Each wall is flat, endless, passes through zero and stands at right angles to its row. A trip goes straight from one point to another. Which walls does it cross, in order?

Walls:
(1): [  9 -22 -47]
(2): [-35 -26  29]
(3): [-42 -64  37]
(4): [  0 -42   4]
Trips:
[-9 -6 20] to [-49   5  -9] => 4
[-12 -20  39] to [ 19 -38 -27] => 1, 2
[-11  22 -15] to [16 45 18] => 1
[-57  -2   4] to [ 42 -20  -6] => 1, 2, 3
[-45 -12  47] to [ -5  16 -10] => 4, 3, 2, 1
[ 29 -12  46] to [ -2 -37 -31] => 1
[-7 76 -6] to [ 21  30 -17] => 1

Walls:
(1): [-22  -2  19   9 -19 -66   3  46 -23  18   2  23]
(2): [-31 -17   5 -34 -10  11  -3  -4  19 -20   4  23]
(3): [-47 -10  44  13  76 -49 -47 -41 -10   1  22   0]
(4): [ 16  16   9  -5   9  64  -4 -30  44  -9  19  52]
Trips:
[ -8 -26 -11  26  -5  11   7   3 -40 -63   3  10] to [-15  16  34  26   8  46 -13  -5  25 -15 -16  -6] => 4, 3
[-22 -38  39 -45  13  14  17  14 -16 -12 -16  29] to [ 15 -72  41   3  25 -24  -3 -40  13  29   0 -20] => 4, 1, 2
[ 32 -19  29 -12  28 -53 -10  -5 -25 -23  38   6] to [ 83 -13  22 -10   9  73  28  24   5 -56  32  -8] => 4, 1, 3
[-38  17  95 -15 -20   1  15 -30 -28 -14  19   6] to [  0  -9  35  -6 -61 -30 -44 -27 -18  -9 -51 -25] => 4
[-11 -22  29  43  -2 -20  33   9  11 -11  44 -19] to [ 43   1  18  -7  27  62   5  27  38   7  27 -18] => 4, 1, 3
[-17  15 -17 -39  13  -1  14  24  30  65  26   6] to [-15  15  49 -26 -80 -19  24  17   6   0  40  38] => none

Walls:
(1): [-19 -12  53 -10  12   0 -12   0 -38   0  -7 -13  -5 -20 -19 -17 -29  -7
   8 -56  15 -31 -22 -49  26 -63  23   0  35  16  86  -3 -15  -8  -5   2
 -30   0  47 -16  12 -46   2 -30  -1  -5 -20 -21]
(2): [-39  12  17  -5  12 -12 -30  -4  -8  35  -8 -39  -1 -12  21 -13  21  -9
  19  36 -12  39   3  18  -1 -40   9 -15 -11  34  47  -1  15  12  14  29
  18  67  -2 -32   3 -53   3 -15 -56  48  18 -20]
Trips:
[-10 -33 -12 -33  -6  24  59  35   9 -35  26 -14   1 -52 -12  23   0  37
 -15  -3 -72  -8   1 -13  -5   4 -34   5 -23 -37 -11  32 -21  -6  11 -25
 -17 -14  10  26  37   2  -1  14   9   5  30  19] to [-22  35  -9 -19  33  -2  70  42  25  -9 -13  18   5  17  18  -6  10 -29
 -15 -30  -7   6 -23   4  58   2 -17   0  41 -70 -40   7 -12  47  15 -17
  49 -34   3  23  30 -11 -22 -20  26  11   2  -9] => none
[ -2 -59 -57  -9  32  -7  42  35 -32  33 -24   8  22 -41  -1  12  34  71
   1  -4  30 -27 -21 -34  -3 -22 -15  13  -1 -13  43  13   9  34  24 -19
  21 -13  32 -25 -33  21   9  -2  -6  18  -9  -7] to [-20  51  -1   5 -53  34 -23  15   0  -2 -10  24 -32  -2  -5   7  -4 -39
   8  -4 -11  18 -28  -5  16  -5  -3   1 -33 -25 -39   1  29 -16 -31 -25
 -11  21  45 -17 -17 -35 -12   3  10  13  20  -1] => 2, 1
[ 31  26  18  22 -10  10 -35  37 -57 -14  18 -45  11   2 -34  20 -49 -15
  44  72 -30   0 -30  37  13 -18 -16  50   9  14 -17 -60 -25  12  -2  40
  -6   8 -38  49  -3  27  15  20 -40 -24  27 -19] to [ 22 -18 -17  28 -15 -13  21  15 -29 -50 -47  20 -13  39  21  20 -15 -21
  30  -8 -18  -4  43 -19  24  16   0  26   0 -39   3  60  24   5  14  13
   8  30  52  32 -77 -30 -41  -3 -44  23  11   0] => none
[-13 -11 -30  -3  -6  42 -22 -46   0  11 -37 -93 -55   1 -24  21   0  19
  16  -6 -57 -29  -9  -7  -6  26  22  -8 -10   1  15 -33   8   4   7  18
  24  -5 -22  34  37  -3  16  12 -12   1  86 -55] to [ 84 -22  -3  22  29  19  60  -4 -55 -15 -20  48 -29  13 -46  35  34  26
 -31 -59  28  -6 -34  -3 -40  11 -34  25  25 -41  -1 -19  -6  32 -22   4
 -33  27 -26 -53 -36 -22 -31   3   2 -16 -11  12] => 2, 1
[  1 -25  26 -32 -36 -29  -6  28 -16  30 -53  15  -5  25  -6  -8 -26  21
  37   0 -66  21  18  -9  10   1 -18  37  10  20  11 -45  24  18  15  28
   3   0 -48  -9  75 -11  43  -5  23  28 -21  -5] to [ 10  10  -9  43  40  11 -23  39 -26  19  28 -22 -12 -37 -10   9   3   2
  27  32 -17  -8   7  18  16  28 -37  10 -43 -11  20  26  36  39  16 -14
   5  -9   4   9 -21   1 -23  66 -27 -20  54 -50] => 1
[  6  60 -34   0  10  -9   1  26 -24 -17 -35 -37  12 -36 -16 -25 -33 -18
   8  35   9 -14  -2  16  30  20 -26 -11   7   0  -4 -22 -95  -7   4  40
  50  22 -11  17   5  34   5  18 -21 -11 -18 -24] to [ 43 -29  16 -45  23 -59  24  17  21  11 -28 -10 -61  43 -32  -6   6 -56
  10 -20  -2  43 -67  17 -20  27  37   2 -26 -58  24  20  31 -44 -20 -31
  -9 -58 -18 -26   7 -14  15  33   7  47  33  14] => 2
[ 27  35 -13 -28  61  22 -15  20  18 -22 -26   8   1  28 -21 -31  10 -52
  21  30 -15 -25 -17 -15   4 -18  68 -14  14   1   6  -8 -13   8  29 -27
  -7  -7 -18   8 -47 -41 -43  41  -4  43   0 -32] to [ 14  -9 -30   6  21  19   3 -37 -18 -44 -50 -23  16  61 -55 -15  69  22
 -24  -2 -21  -9   3  10  22  15   4  42 -13  17 -18  13 -27   8  21 -28
  37 -42 -50 -51  11  -5   2 -18  25 -17  58 -16] => 1, 2
[ -8   9  36  23 -17   7 -19 -26   6  21   7  48  -6   1 -46 -51  73 -29
 -35   9 -39  30  19  33   6 -37  -5  37 -15  31 -12  -1 -24 -36   3  -1
  -2  11 -79  41  -4 -48  -8 -18 -12  20  -1 -29] to [ -8  17   0  -8   4 -44 -16  35  34  27   0 -11  -3  15 -76 -30  21 -27
  15  31  -7   1  11  24  43 -26 -20   7  26  33  66 -17 -46  42  -6 -10
  -8  -5 -46 -14 -28  39  55 -20  32 -18   9  36] => 1
[-36  15   2  15  -3 -52 -18  23 -18  12 -19  36  10 -31 -20 -19   4   5
 -31 -36  16  -3  34   2  -1  17 -25 -34 -20   8 -22 -37  39  -3  43 -33
 -64  34  13 -12   9  31 -15   5  47 -14 -21 -30] to [-29 -19 -30 -21   3  -8 -36 -32 -10 -57 -31  15  -9 -26 -41 -24 -12   7
   9  -5  34 -22  -6 -37  51  28  67 -24 -14 -74   6   7 -25 -15 -11  22
   0  40  -3  22  16  12 -15  22 -44  22   4  37] => none
[ 50  43 -25 -21  17 -45 -21 -13  27 -11 -25  16 -73 -42 -37 -20   6 -27
  23  16  -7  -2   7  -8 -21 -31 -25  59   1   1 -70   5  -9 -25 -23  41
  29 -15  11 -25  31  60  74  -5 -17 -22 -32 -53] to [ 44 -18  -4 -12 -10  24  16  41  41  26 -28  -9  -7  11  15  10 -29  -6
   2 -13  55 -19 -14  -5 -26  42  24  -7   2  -6  11  10 -39  15  50   1
 -37 -34  31  -4  11  -6   1   2  36   3  32 -17] => 1

Walls:
(1): [-41 -10 -19 -25   6  -1   3  15 -12   1  -1   5  15 -38  -7  13   2 -18
  -5   6 -37 -32   4  83  -9  13 -48  95  47  -1  25 -13  -1 -28  -2 -27
 -23   1 -40  26 -23  -5  29  -8   7  13 -12  48]
(2): [-23  19   9  17   4  49   4 -49  40   2  -9   0  13   9  -5  -3 -12 -38
  12 -15 -21  18  -5  -5  -1  16   9  23   1 -21  -4 -59  62  12  71   0
 -39   9 -25 -23 -12 -20   1  34  11  28  64  21]
(3): [-29 -17  67   7  42  23  17  14  13   1  38 -13  -9 -27 -32  46  -9  -2
  21  16 -23  24  17  19  48   8 -48 -12  36 -41  -1  -8 -46 -59  -9  -9
 -38  14   8  19   6  -2  20 -27   5  29  -6   6]
Trips:
[-31   9  -5   6   7  33 -17   3  10 -54  11 -32  15 -14 -49  13 -20 -39
  -3 -31  49   4   4  10 -29  -1  39  39 -10  11   5 -38  15  28 -22 -24
 -28 -26  19   4  -5  -8   2  40 -16 -11  18  32] to [-18 -25 -45 -30   5  20  24 -56  39 -14 -10  -8  40 -29 -22  34  -4 -24
 -19 -24  20 -19   4 -16  20 -84  55  19   5  15 -26  -3  31  25  50 -94
 -46  14  48 -10 -41 -30 -38  21  -7  -1  -3 -25] => 1
[-13   3 -23  23 -47 -35 -15 -27 -24  -2  62  19 -32  -2  34 -51  35  -7
  -2  27 -59  12  53 -37 -10   7 -20  40 -24   9 -35 -46  -6  75  16 -10
 -23  -6  11  29  16  12  30   2  -2  27  14 -35] to [ 22  60 -79  43  10  17  38  23 -26  35  -8  23  -5 -33  24 -25   0  14
 -31 -21   6 -21 -47  -7  20  27  14 -22 -16  18  44  23  24  15  15 -19
  -2  17   3  -4   4  41 -22 -44 -50  16  -6   0] => 2
[  1   3 -25  10   6   1 -41  19 -11   5  21  -6 -29  -6   6 -21 -14  -6
  15 -15 -33 -42 -27 -36  -8  29  46  17  13   3  39 -26 -12  25 -10 -13
 -22  -1  11  49  46 -25 -19  13  40  14  40   3] to [ 27 -56   4 -17 -40  33  24  -1  25 -21  -6  13  15  -1   2  30 -12   8
  44 -19  38 -18  51   6 -29  12 -17 -15  27 -18  -3 -23  -6  -8  15   7
   4 -17  34 -35 -13   6 -35  12  -3  -2  39 -53] => 1, 3
[ 51 -13 -49  16  40   3  -5 -21 -26  20  -3 -12  19 -28  10 -18 -29  -3
  19 -49 -18  49 -30  51  31  16 -30  20 -44  23  -2  29   3  -2  32   4
  34 -38   9 -46   5  27   4  33  24  10  53  28] to [ 10 -25   4 -17  11 -47 -43  62  64 -17 -13 -17  -6 -20 -36   5 -15 -33
  32  -2  -3   4   8  29  43   6 -12  16  -8  -1 -37   4  27 -42 -22 -56
  20 -34   0 -21 -20  37 -20  -6  26 -14 -30  24] => 3, 2
[-17  22 -42   6  -1  27 -32 -66 -27 -21  -5   8 -18  -8 -25  34  15  -4
 -10  14  12 -15  53 -26  20  15 -33 -34  -8  32  32  12 -10  43 -13 -29
  20  28   5  16   0   2   9 -35 -36  18  16 -17] to [-30   6  13  21  -4 -25  11  -3  46  12  66   8  54 -15 -56  28 -28  -1
  -9  -5  23  51  -7  12  31  11   6  14   2  -7 -29   5 -12  11 -18  13
 -44  -2 -51 -33  23  26  18  19 -20  13 -19 -34] => 3, 2, 1
[-33 -39   0 -12   9 -51  26  20  -3 -26   6 -18  27  25  10   4  43 -38
  10 -14   3 -28  44  26 -28 -21 -33  47  21  -3 -19   9  16  13 -66  17
  22  -7 -15  26  19  16  43  39  -7  51 -17  -5] to [-52   2  -4  62 -29 -50  25  -3 -52  26 -15  48   9 -31 -20   2 -10  38
  -4 -24  -8 -28 -44 -15  23  14 -64 -29  -2  16   2 -11 -22 -62 -40 -12
  32  36 -45   6  -2  10   2 -13 -19  15 -39   3] => none
[-10  -2 -34 -23  21  51  56 -11  10 -45  14  27  25 -23  22  17  54   8
  23  13  -2   7 -11  -8   8 -33  -9  18  12  22   2  -7 -48  27  13   3
  39 -32   6  44   1 -49  13 -13  12 -23 -49  59] to [ -8  28  -2  -3 -29  17 -35 -39   7  43 -11   3 -39   8  35 -15  18 -23
  -1  -4  11 -56  21  52   9  23  41  24   4  42  16  20  -1 -19 -10  -7
   8 -27 -32  59  -7 -17  -4  -2  -8   6  28 -23] => 3, 2
[-33  21 -13 -20  12  26  25 -15  50  13 -28 -34 -13   1  -3   4   2 -35
  20 -17 -27  -6 -13 -18  17  26 -13  17  25 -28  -8   0 -38  26 -27  -3
 -20 -14   6  25 -10 -13  40   8 -22 -11 -23 -25] to [ -5   3   9  14   7 -84  -9  -1   0 -20 -36  30 -12 -25  24   9 -16  28
   3 -17  -1   8  36   8 -18   9 -19 -16  26  26 -33 -31  59 -18 -32   0
   0 -27 -18  -3 -45 -25 -29  15 -35  23 -30  22] => 2, 3

Walls:
(1): [ 35  12  35  -6 -32 -25  -5  25  18  20  20 -41   6 -17  20  15  36  75
 -10   9  12  10  29  40 -64 -20 -56  64  -5 -18  -2  28 -11  29  -1   4
  36  28   5  -6 -20 -12 -12 -37 -21 -48  15  13]
(2): [ 54 -24 -12 -29  93 -47  30  -2  22  12  26   8 -37  11   2 -23 -33  40
  34  46  14  23  37 -16 -19  23 -72  33 -12 -17 -61  20 -16  20 -37  -2
  18  19  19   8  14 -34  16 -43 -14  -8   9 -20]
(3): [-41 -37 -19 -33   7  13 -16 -14  26   6 -16  15  -6 -22 -47   9 -42   4
  41   3  -1 -13 -38  13   6 -31 -10  16 -51   5   2 -22 -56   6 -23  68
   1  61   7  39  28  -2   8  12 -42   6  14 -39]
(4): [ 51 -54   1   3   6 -19  22 -29  41  15 -33 -29 -32  55  -1  34  17  20
   8  32 -28  40  19 -20  88 -49  40 -29  44 -40  17  35   3 -36 -19   3
 -25   3  12  12 -16  15 -35  10 -12  16  -8 -41]
(5): [-11  29 -14   9  22  38 -26  30 -47  -3  -5  26  38  21  21  -8  -7  39
   8 -39  24   0 -23 -29  30   6 -50  10  14   9 -39 -19 -10 -35 -12   8
 -31  41   7 -47 -25  35  67  -5  21 -16 -15 -26]
(6): [-20 -11   7 -30  17 -12  66  -4  -3  10  -8  -3  19  16  27 -39  19  32
  -8   9 -36  -4 -23   6 -19 -55  34 -26 -11  27  13   8 -39   0 -10  32
  31  -8 -37  53  29  29 -41  -2  12 -77 -29 -10]
(7): [-30  -9 -17   2  -6  23  21 -29  33 -28  16 -18 -15   2 -49   7   6  46
 -41   1 -30  25 -34   6 -63  -1  11   1   1  -8   8  -1  11  41 -19  17
  13  -1 -31 -34  -8   6  38  33  59  -3  -1  15]
Trips:
[ -7 -29 -35  17  26   2  29  -2 -33 -13 -21 -29 -14 -19 -18 -38  13  42
   4 -39 -34  26  20 -34  -7   5  -7  44 -20 -11   2 -42  22 -41 -33 -48
  22 -54 -38 -21  -2   7  -9  40 -30  11  -5  -9] to [-24  11 -12 -19  28 -46  40  51  19  43 -72  15 -32 -41 -43 -23  12 -15
  -2 -12  12 -26   3  14 -15 -29   4  22 -43  41 -38  20  -7  45  22   1
 -36 -48   6 -13  -5 -53  35  16  19  -6  11 -15] => 4, 5, 3
[  5  12 -79  -3  12 -35  21 -12  20  -9  -1 -20  22  26 -12  32  48  89
 -24  -2 -17 -56 -29  12 -52 -30  -1 -11 -21  48   1 -12  30  23 -36  11
 -21  15 -19  17  41  55  46  -4  -6   7 -25 -77] to [ 40  28  -6 -10 -37  57  13  22  -9 -19 -71  50  51  -5   6 -14  56   1
  32 -85  18  31 -25 -10   0  -8  20  31  -7 -34  18 -27 -33  12 -29  47
  43  -1  29  39  28 -18  75 -69 -10 -27  55  21] => 4, 2, 7
[-17 -21   8 -14   3 -18  41 -32   7  41 -12 -32  27  -7  -4  31 -22  24
 -12  15  20 -23  25   4  11   0 -10  25 -12  20 -18  -6 -32  -2  62 -10
 -12  27  -8 -19 -49 -89 -78  -1  21  22  13  -6] to [  6   3 -53  -6 -12  18  14  -5 -40   5 -14  -3 -21   6  18 -34  18 -24
 -72 -17  36   2  17  -2  10  40 -57  13 -42 -12  26  21  -8  15  48  41
  28  18 -63  23   5  24  53  23  45 -23 -11 -23] => 4, 6, 7, 5, 3, 2
[-18  56 -40  25 -11  10   7  20  13  13 -76 -43  12  53 -24 -25  30  -5
 -54   7  -8 -16 -14  15 -22  13 -12  32 -47 -19  30  68  -2 -11 -40  -2
 -30 -20  -8 -25   3  14  16 -42 -38  18 -11 -26] to [-19  37  -7 -22  28  21 -12  12 -25  26   1  32  24 -46  20  57 -43 -17
 -10  13  36  72  41  33  -4   1   0 -23  -4  12  -6 -11 -48  16  -8  37
  -7  -1  12 -64  61  -6 -39 -23 -12  69 -22 -16] => 4, 3, 7, 2, 1
[ -7  41  48 -36 -58 -46 -30  11 -10 -15  28 -14  33   8  -6  -1  -6  -9
   3 -13 -23  15  -9 -55 -47 -21  23   1 -26   8  29  -9 -28 -30   3  -2
  -5 -10 -20   4   3  50  17  -2  15 -61  58  -5] to [ 17 -26   8 -23  34   1   1 -21 -31   7 -48  28  26 -47   7  -1 -15  39
   5  21  15  79  -4  42  15  39 -12   9  -2  56 -51  50 -39 -18  26  15
  11   6  16 -14 -15   8  33  -7   4  -5 -18   9] => 3, 2, 7

Walls:
(1): [  9  20  -9  -1 -13  -8   3  25   3  39  17  29 -29 -14 -26  -2  39  -6
   4  -9  -5 -14  -2  25 -22  56  -8  30 -27 -20 -26  -4 -29  30  14   8
 -34  -9 -33 -13 -11 -16  13  20  18  30  14   6]
(2): [-41  41  41  -7 -72  37 -13 -33 -13  -7 -17 -24 -29 -32 -38 -15 -21  49
 -10  -4  34 -12  35 -20 -52 -27  -2   8  22  14 -12 -59  18  31  -8  13
  12  14  10  21 -17  10 -16 -31 -49 -17  48  11]
(3): [  6  28  36  46 -17   9  -9 -41  -3 -31 -10 -56  12   8 -15 -23  12 -13
  11  -6   8   9 -31   7  -5  31   9   8   1  16  -4 -29  26 -23 -23 -36
 -28 -43  57  -7  18 -25 -33 -60  -3 -13  36 -15]
(4): [-10 -40  16  26 -33  -3  10  56 -24 -31  51   1 -16  21  -9 -19 -29 -47
   3   3  11  10  39 -13 -22   1   5  52  10  10 -12 -20  14  29  28  -9
  10  14 -13  33  25  17  -7 -50   7 -22 -41   6]
Trips:
[ 38   5 -29 -23 -33  -2   7   9  29 -22 -53  29  21 -29  25  37 -11  23
  49  15 -14  73  21   2 -28  56  13  37  -1  47  35 -66  11 -64  -2 -44
 -40 -49  23  43  26 -47  31   1  -8 -12 -50   9] to [-11  28  31  -6   0  21  -9 -35   1 -14 -28  -8   6  11 -12  37 -26   3
   1  17 -25 -10  39  -4  18  10 -26  -8  10  -1   1 -22 -12   9 -42  -6
  30  -7  16  25 -24 -42 -14 -33  -4 -21  -5  21] => 2, 4
[ 25 -50  13  13  19  -3 -13 -53  -6   5 -64 -14 -36 -18  17  -9  -5 -17
 -15   2 -32  72 -33   2  -2 -37  50   9  26   0   4  48  32  28  65 -18
 -21  -4  30 -30  29 -48  -4  57  -5  11  -3 -30] to [-19  30  27  20   7 -16  -9   6  20  25 -15  -3  39  31 -15 -26  -7  44
  13  26  -4 -19  20   4   7  10 -40  -7   1  -3 -51  38  38 -17   5  44
 -18  25  -9   9   3  18   7   1 -11  -8 -33  33] => 3, 2
[ 29  11  35   2  37 -16  10   7 -38 -21 -18 -18  18 -38  -7 -10 -28 -13
  24  -5  -6 -55  27  61   1  25   1  27   2  54  -7   0   2   6  25 -53
 -33 -29 -34   3  44  -4 -10 -20   0  -9  16  20] to [ -7  11  35 -31 -12  42 -16 -10 -46 -32  52   6  25  -7 -21 -33  17  12
  14  13   4  -5  53 -23 -16  80 -23 -15 -66  -7 -20  18 -22 -23   9  40
  -6  -4 -32   2  17  34  53  -7 -14 -33  42  40] => 2, 3
[-11  32  32  54 -25  73  27 -11 -25 -27   2   8  -8  31   9  17  -6  19
  28   1  59  26 -48 -40   1  37 -68 -32 -51  -1 -12 -16  13  -7  30  22
 -21  13  36  -6  30  17  14 -17 -23 -10   5 -75] to [-21  17 -22  14 -38 -35 -44  27 -12 -20   2  43  -4  13 -42 -27  33  -8
 -25 -23 -44 -30 -30 -33  14  59  32   7 -34  26  15  56  12  67  39  15
 -37  11  10  30  36 -33  -6 -40 -22   6   4 -19] => 1, 2
[ 16  13  -7  44  21 -17 -24  26 -19  31  23  27   5   1  27  20  -3 -19
  -5  14  40  10  -8  54  -7   8  29 -15 -61  48   6  -5   1  13  14  -4
 -12  13   0  49  11  41  43  -7   7  -3 -33 -24] to [  7 -58 -21 -40  29  -4 -28  39  -9   1  -3  25  32  19 -15 -31   1   7
   4  -7 -45 -13  37 -47  11  46   7 -22   6   2  18  -3  -8   3  -9  17
   2  15   1  32  20  -9  23  11 -26  31 -27 -50] => 1
[ -7  16 -11  41 -35 -10   0   2  31 -11 -26   9 -18  14  -1   5   7 -42
   6  24 -63 -10   6  23  48  33 -25 -54  17  39  52   4  -6  11  12 -13
 -61  21  12 -40 -31  -8   3  -1   8 -13  -4 -27] to [ 20  -3  -4  11   8  10  -8  36  47 -13  -2   1  14  -3 -27 -19 -15   3
 -18  18   2  16 -34 -27  17   5  31  43  36  11 -32 -46 -68  19  30 -19
 -14 -76 -11 -35 -28 -24  39 -32  50  21  42 -25] => 4
